Each row of a before or after table is a point. The points were changed in one or more steps. Then noise was added and the rows were shuffled. The steps act on how far a point lies along the listed directions, d1 being the first. Write out the steps. A step turns or swaps two directions, mirrors them in a line or flattens them onto one, adds a multiple of one to another, or multiplies one. Angles are multiples of 10 degrees, from the lower direction toward the higher: turns from -170 to 170, lines from 10 to 170 but not 90. Use the fewest steps. Two steps may share a direction if one is a turn and the other turns, adds or multiplies; they go together, in the order done. Otherwise the lowest direction goes first.
In the rows, 128 means zero.

Directions:
(1): [180  91 128]
(2): [ 91  76 124]
(3): [126 125 192]
Before (9 x 3)
[[107 114 133]
 [131 136 145]
 [134 125 115]
 [114 119 126]
 [153  95 130]
 [183  95 144]
 [ 99 129 131]
 [189 167 145]
 [102 139 138]]
After (9 x 3)
[[ 66 158 130]
 [116 137 144]
 [ 76 159 142]
 [178  80  60]
 [247  22 122]
 [208  69 139]
 [150 129 131]
 [115 117 119]
 [107 137 151]]
Steps: multiply d1 by 2.5; swap d2 and d3

Directions:
(1): [ 74 137 119 166 133  80 109  84  74]
(2): [187 184 124 151 127 171 130  99  80]
(3): [ 78 132 107 177 165 187 166 147 138]
(4): [139 162 172 127 172  84 193 109 150]
(5): [113 149 103 129  84 140 132  59 191]
Before (11 x 9)
[[125 188 117 157 113 199 151 111 188]
 [ 62  70 121 106 103  67  84 105 175]
 [171 139 105 113 110 163 110 174 138]
 [102 147  86 171 136 143 118  72  77]
 [135 115 126 128 158 150 158 168 110]
 [211 180 131 138 139 165 138  98 108]
 [113 170 132 184 185  56 168  39  26]
 [ 38 135 110 198 155 138  98 138  55]
 [188 158 152 124 130 180 180 160 156]
 [150 140  62 157 103 183 126 166 112]
 [ 83  70 110  74  79  66  81 151 105]]
After (11 x 9)
[[130 154  89 164 134 167 122  81  87]
 [100 152 116 181 150 189 114 156  73]
 [119 131  60 166 104 158 118 156 103]
 [118 139 148 144 134 123 164 139 135]
 [125  86 125  89 100 118  99 123 193]
 [135  83 114  61  76 107  93 168 122]
 [119 110 125 132 158 138 156 165 106]
 [175 186 136 168 182 108 181  58  45]
 [127 128 102 125 112 126 100 161 125]
 [ 85 177 114 167 114 166 143  99 175]
 [156 165 127 153 142 120 127  82  91]]
Steps: flatten d1 and d2 onto the line at 60 degrees

Directions:
(1): [144  97 117 128 131 108 122 129 100  89 131  44  77 175  72 182 172 110]
(2): [ 61  93 152 149  70 126 149 170 176 145 187 118 117 127 177 181 138 106]
(3): [183 116 137  74  64 108  98 161 138 139 169 114 106 138 108 113  58 186]
(4): [190  93 153 117  87 138 102 102 174 101  73 129 124 168 196 103 156  85]
(5): [107 171 139 126 103 126  92 147 136  52  87 104 179 100 149 173 149 201]
(6): [124 140 150  95 151 151 161 187 107 176  93  69  82 107 174  85 169 163]
Before (13 x 18)
[[124 115 145 119  88 139  99 111 162  75  89  95 114 149 196 145 169 119]
 [174  57 127 101  64 122 141 125 147 153 154  83  68 178 130 122 126  92]
 [135 118 105 123 142 128 110 107  92  95 161 127 132 152  53 175 139 129]
 [142 121 117 150 140 113 119  90 151 141 153 211 139 148  88 116  78  60]
 [135  76 140 149 115 136 122  79 178 117 102 174 121 163 172 132 147  32]
 [174  94 108 125 128 108  83  70 123  50 105  94 126 176  90 152 139  76]
 [173 121 150 119 106 152  55 109 173  92  55 140 159 152 166 113 146 128]
 [154  73 174 100  63 126 102 153 207 126 145 125 116 164 202 123 103 105]
 [103 115 131 139  69 103  87 110 153 111 189 106 123 141 108 187 107 120]
 [171 108 114 128 151 140 122 108 132 113  93 114 108 183 122 114 174  70]
 [171 109 134 115 138 124 131 104 134 158 145 162 116 166 119  75  89  94]
 [178 129 103 124 124 122 107 118 112 159 169 140  97 143  67 106  87 129]
 [161 124 145 124 109 140 137 108 169 136 116 150 127 155 183  94 125  91]]
After (13 x 18)
[[192 127 118 108 166 126 125  91 108 152 127 164 123 163  90  54  81 110]
 [ 69 112 149 135  78 133 120 141 167  93 138  89 109 132 193 180 163 125]
 [222 146  91 109 152 124  91  91  90 148 127 145 102 147  47  72  84 137]
 [ 44  80 155 160  15 103 106 147 196 126 239  98 115 142 156 234 116  97]
 [156 129 113 144 152 115 114  79 138 137 140 215 141 148  75 105  76  66]
 [198 127  86 114 174 107  76  50  79  46  81  99 137 167  42 126 126 101]
 [132 131 140 131 115 136 149 123 164 147 140 149 125 140 167 110 116 102]
 [ 81  73 141 164 104 128 142 112 179 136 152 168 117 145 165 166 137  38]
 [170 125 100 113 154 133  97  85  82  83 132 133 135 159  48 149 139 130]
 [120  44 132 119  42 117 161 156 164 170 204  77  62 165 140 161 124  91]
 [186 136  95 122 189 139 118  94  95 112  80 119 114 171  79  97 162  91]
 [ 54  50 190 127  17 119 137 210 240 157 234 113 106 146 227 190 102  97]
 [174 154 128 114 154 148  59 101 130  96  53 144 165 134 114 101 130 158]]
Steps: multiply d2 by 3; multiply d4 by 0.4

Directions:
(1): [ 96 166 206  91 147  64 110  89  73 141 128 105 120 119 152  60 163  55
  99  98 133 108 117  92 126 110 104 109 146 162  61 152]
(2): [140 182 134 182 151  89 141  99 177 161  93 125  95 170 133 153  70  83
 149  83 106 119 171  86 157 137 175 124  73 190 181 156]
(3): [ 79  70  96  88 107 111 153  93  85  55 151 110 134 134  97 135  89  94
 133 173 157 140 170  75 104 123  87 162 100 200 173  90]
(4): [181  93 128 130  53  74 137 150 117 129 141 187 173 125  78  85 105 111
  40 110 106  83  78 117 135 132 163  98  80 120 157 110]
(5): [164 115 108  96 192 180  58  95  86 124 151 133 172 166 118 128  71 153
  99  32  96 114 111 132 142 135  89 174 160 149 148 148]
Before (8 x 32)
[[130  77 129 103 101 119 154 139  94  84 112 135 156 132  58 108 106  71
   78 140 104  96 134  80 118 131 124 124  73 178 190  94]
 [153  72  82  85  80 120 126 141  90  77 183 120 152 129  83 126 107 116
   66 146 115 106 114  96 124 149 106 166 123 149 183  78]
 [127 187 133 237  87  63 216 143 249 181  50 145  54 162 113 175 112  68
  138 154 107 141 160  81 146 153 241  63  36 163 183 139]
 [181 108  94 167 152 146 114 119 146 160 137 150 126 185 122 146  31 152
  141  73 100 109 117 116 173 148 135 140 119 178 200 152]
 [ 77 168 144 132 201 155 129  77 155 134 123  74 103 160 168 184 144 147
  209 116 114 171 190 135 156 126  96 150 159 171 116 154]
 [129 133 128 130 168 182  88 119 117 138 144 109 148 119 135 109 144 165
  122 109 101 166 114 145 126 119 131 137 173 107 120 150]
 [167 170 172 132 151 119  84 107 101 145 145 121 148 137 127  73 143 117
  126  57  99 127  54 137 149 131 134 122 169 124  79 166]
 [134 226 157 191 216 116 132  85 213 177  90  99  62 167 180 179 105 111
  199  68 109 150 200  96 161 143 165 141 118 188 143 184]]
After (8 x 32)
[[173 118 145 126 156 135  89 125 105 172 150 144 136 154 142  90  94 146
  111  68 105 101  76 136 162 136 108 120 169 142 117 163]
 [ 92 145 171 153  70  68 193 154 161 146  91 136  88 108 119 106 195  79
   97 191 136 142 104 109 109 132 171  60 108 112  86 117]
 [123  98 114 102 122 115 119  78  76  59 170 110 155 149  87 102  89  99
  142 113 129 147 106  86 125 131 100 165 129 197 154 118]
 [186  99 113 153 105 174 142 195 155 135  96 163 158 129  68 139 125 143
   85 123  78  96  98 150 134 143 166 107  93  89 182 109]
 [210 135  96 147 102 145 110 179 157 155 153 145 142 134 110 143 123 156
   73  99  79  96  84 148 155 161 165 133 132  83 168 117]
 [108 134 137 120 170 150  96  91  99 122 146  97 140 127 130 100 124 124
  120 108 108 161 136 106 124 114 119 142 155 156 134 148]
 [ 77 149 134 119 192 170 126  87 144 124 134  77 111 149 165 182 158 165
  204 134 118 177 179 148 146 126  83 152 174 150 106 144]
 [ 88 147 148 105 185 137 128  91 128 106 138  89  99 122 164 145 151 130
  174 135 148 161 175 107 119 125  88 159 165 165  98 140]]
Steps: turn d1 and d3 by 120 degrees; multiply d2 by 0

Directions:
(1): [129 189 115 120  91 150 150 238 144 127 108 151 141  60  95 109 169 132
 117  71 133 119 118 141 151 114 164 140 140 165 191 136 149 156 102 153
  56 201 179 135  55  84 102  99 131  76  29 146 125 150 139 144 106 141
 161 145  97 139 155  85 156 165 101 100]
(2): [ 86 100  91  90 167 121 156  58  99 165 114 158 105 137 154 207 155 132
 141 115  44 128 113 129 120 104 123 136 200 118 182 185 227 125 133 170
 105  78 101 164  65 137 133  89 166 103  92  82  99 109 167 122 151 176
 114 117 107  89 104 116  61 156 144 152]
(3): [ 47 199 148 110 157 118 139 117 174  54 105 112 161 151 142 168 133  95
 122 133 111 130 146 111 153 214  93  61  97 145 148 143 138 102 150 109
 129 135  90  77 115 208 102 125 206  66  93 174 206 128  84  57 127 161
 113 111 116 138 168 139 143 109 132 116]
(4): [ 92 118 186  76 118 146 123 134 119  74 152 139 144 136 191 107 133  90
 155 120 118 115 112 149 170  76 110 180  88  90  82 154 105 170 152  99
  70 163  99 132 111 101 181 128  54 146  90  98 136  99 109  71 215 162
 149 163 139  26 196 145 145 120 169 141]
Before (14 x 64)
[[142 113 140 139 128 124 130 116 132 139 133 124 129 129 119 121 117 128
  131 136 136 129 123 125 134 128 120 123 124 137 111 126 120 130 122 130
  140 123 137 132 144 127 136 142 113 149 150 125 130 121 119 137 125 123
  125 123 139 135 124 129 137 114 122 140]
 [135 122 110 140 146 114 124 106 130 143 127 118 121 131 111 143 112 133
  117 143 131 127 142 112 108 154 132  99 135 136 124 117 127 102 121 134
  161 104 120 114 145 148 107 131 159 125 159 143 134 135 129 128 103 105
  115 113 128 166  98 125 127 118 121 136]
 [131 155 158 136 112 133 118 161 150  82 130 115 149 117 116 106 127 111
  124 133 161 129 132 129 139 148 118 110  92 129 110 110  92 122 123 104
  133 159 134 106 154 144 120 142 128 124 125 157 156 136 109 120 117 122
  127 139 128 142 154 140 156 112 125 116]
 [139 123 112 135 128 128 133 125 127 150 123 130 114 124 112 135 134 141
  122 125 122 128 124 131 124 130 134 118 143 132 146 122 139 123 116 143
  137 111 137 142 129 124 121 127 127 127 136 132 108 127 144 147 118 126
  127 118 126 150 109 124 115 140 111 130]
 [129 114 119 136 146 111 119  85 121 143 122 121 121 148 132 145 118 129
  126 139 126 137 125 118 128 135 122 117 138 121 126 134 146 111 127 127
  160  96 113 134 151 151 126 134 150 136 160 132 120 128 132 126 126 127
  108 102 136 133 114 136 116 123 129 133]
 [125 121 117 127 139 115 129 104 132 138 128 129 126 128 129 139 125 132
  124 134 114 126 127 122 126 137 126 127 134 132 135 133 143 120 130 138
  138 111 125 125 122 141 115 129 157 126 130 120 126 124 135 119 126 123
  112 120 127 133 115 137 114 126 128 136]
 [134 146 127 132 116 130 132 162 136 133 131 132 133 114 126 115 130 124
  120 115 144 126 127 139 136 127 142 142 127 136 133 118 120 132 127 129
  109 150 143 133 118 120 128 127 118 123 110 132 123 145 130 140 119 126
  140 137 117 129 134 117 150 128 114 119]
 [123 130 133 125 131 138 122 134 131 123 131 131 135 127 131 121 123 114
  128 132 125 130 133 127 139 138 127 129 122 128 119 127 125 126 125 133
  121 134 130 120 129 135 122 126 130 137 121 136 125 124 129 123 130 126
  125 131 127 123 145 126 132 130 128 135]
 [133 131 123 129 133 138 128 134 137 140 122 136 127 123 124 132 141 133
  128 120 134 136 126 124 126 128 141 125 127 139 142 129 118 130 111 134
  124 125 143 137 129 133 121 119 130 124 116 134 124 134 137 144 112 126
  134 125 125 132 117 118 123 141 123 121]
 [142 112 109 133 128 130 139 122 111 166 120 142 122 125 125 132 132 136
  129 130 112 123 116 127 120 103 138 142 150 129 132 133 149 131 127 143
  119 122 139 144 121 113 129 122 127 142 128 115 102 124 146 155 124 125
  125 119 123 129 111 122 111 145 118 126]
 [133 133 145 132 124 132 125 117 122 109 133 116 133 134 129 116 113 118
  130 145 143 129 131 126 127 144 118 117 102 133  99 115 105 122 136 109
  147 137 121 110 147 133 131 140 121 132 144 137 149 127 109 117 131 110
  123 126 146 139 140 140 148 110 138 126]
 [172 117 100 151 112 131 131 145 123 174 126 127 119 123  94 120 120 159
  123 125 144 129 138 122 104 118 150 127 135 142 133 101 127 121 117 139
  143 116 153 140 140 112 120 133 131 143 154 133 102 147 145 168  96  99
  126 125 129 173  96 108 126 136 107 120]
 [159 132 152 157 101 133 109 150 138 113 139 109 136 134 107  81 105 128
  125 140 175 131 132 127 124 141 127 120  88 136  87  95  68 126 138 101
  153 145 142 109 176 136 126 153 106 156 168 152 143 138 118 137 115  93
  135 132 145 156 144 144 162 115 124 121]
 [125 125 137 118 126 130 124 127 124 136 132 141 118 124 130 123 125 123
  125 124 133 130 131 133 125 124 125 141 131 122 123 138 128 141 124 126
  128 126 131 131 125 115 141 125 118 136 123 120 118 123 129 124 131 129
  129 137 132 122 133 130 134 134 136 132]]
After (14 x 64)
[[143 127 111 140 136 133 128 129 135 154 119 133 122 122 112 135 138 142
  123 123 137 138 129 120 115 136 145 116 136 145 148 122 122 122 106 139
  138 115 149 138 135 136 113 120 141 125 128 137 118 139 142 158  95 117
  130 118 124 152 100 115 118 143 116 121]
 [197 117  59 190 126 114 132 123 129 213 111 115 106 127  51 140 110 185
  104 141 150 140 152 104  70 161 158  84 163 166 158  80 142  85 102 157
  198  78 166 135 164 142  83 137 187 137 198 153  98 167 157 206  34  73
  104  96 125 248  41 103 109 136  79 115]
 [153 140  70 175 153 102 130 108 141 175 107 111 114 124  66 160 111 157
   97 145 137 136 154  98  82 196 144  57 160 167 163 100 146  72 105 155
  197  85 141 107 150 171  66 129 217 103 176 169 134 157 139 161  40  85
  101  88 117 240  55 112 119 125  90 124]
 [132 156 161 130 104 138 119 174 149  81 132 120 150 110 118 100 130 110
  126 126 162 127 128 134 145 137 122 121  91 127 111 112  91 131 122 105
  120 169 139 110 146 132 124 138 117 124 113 152 151 135 111 120 124 125
  133 146 128 131 162 137 159 116 126 114]
 [147 107 101 144 135 124 138 108 111 175 118 137 117 132 118 139 126 142
  125 139 113 127 120 122 111 115 138 130 156 132 133 129 151 119 126 144
  139 106 138 141 134 124 122 126 142 145 146 118 102 126 147 162 111 118
  117 111 124 146  96 125 105 141 114 127]
 [121 129 138 119 129 140 122 137 130 118 133 134 136 126 137 118 126 111
  131 129 124 128 131 130 143 130 127 136 118 125 115 129 123 132 127 131
  112 139 128 121 125 130 128 126 121 138 115 133 124 122 128 118 138 130
  128 136 128 112 151 127 134 130 132 136]
 [130 129 104 138 141 112 132 106 137 147 121 127 125 125 114 145 125 139
  118 133 117 129 131 117 118 152 130 113 142 142 150 127 150 110 124 144
  149 106 132 122 122 148 101 128 177 118 134 129 127 132 139 130 105 117
  109 112 123 157 103 131 112 129 118 132]
 [155 138 149 159 105 131 110 148 143 111 135 107 138 136 103  86 105 129
  122 141 175 132 135 123 122 152 125 109  89 140  91  94  70 121 138 102
  159 142 141 105 177 145 121 153 118 150 168 158 149 141 116 135 108  93
  132 127 143 164 142 143 162 113 121 119]
 [153 122  89 156 135 119 134 115 129 172 114 124 107 125  88 145 130 157
  111 132 126 134 132 121 105 152 139  95 158 146 162 110 147 104 107 153
  166  92 146 139 141 139 101 129 157 123 157 143 104 138 151 170  83 111
  116 103 123 192  79 120 106 140  96 126]
 [130 130 102 150 151 105 123  88 131 150 110 116 121 145 112 156 120 136
  116 137 127 141 132 110 119 164 125  91 147 138 148 126 156  95 121 135
  174  90 121 126 150 169 103 133 185 118 162 149 128 139 133 135  95 121
  100  89 129 169  98 130 114 125 115 126]
 [118 121 148 109 126 133 123 123 122 125 137 143 120 128 143 120 125 116
  130 125 131 128 127 136 132 116 119 149 124 114 112 143 124 148 130 120
  120 130 124 131 125 112 152 127 105 141 120 114 120 117 124 113 148 135
  131 142 135 104 144 135 136 130 145 135]
 [142 134 127 133 114 130 129 156 130 139 135 133 130 116 128 111 129 126
  122 118 145 126 125 140 133 117 143 151 128 132 126 116 117 135 127 128
  111 146 143 137 123 113 133 129 107 133 119 125 115 142 134 145 122 123
  140 139 120 123 130 119 147 128 117 123]
 [124 141 151 125 122 135 127 125 126  99 133 116 137 132 132 115 117 113
  130 140 140 126 130 128 134 144 116 118  97 133 101 119 105 127 138 108
  135 145 120 108 140 133 132 137 120 126 131 138 156 126 105 108 139 117
  126 130 144 130 151 139 153 112 139 125]
 [138 117 139 140 132 122 130 112 136 136 130 122 130 133 118 125 116 127
  130 139 135 130 126 122 133 137 118 114 124 140 113 125 122 126 123 130
  145 119 134 129 146 135 132 142 122 145 152 129 135 122 117 135 122 123
  122 120 138 142 123 131 136 112 121 140]]
Steps: turn d1 and d3 by -30 degrees; multiply d4 by 3
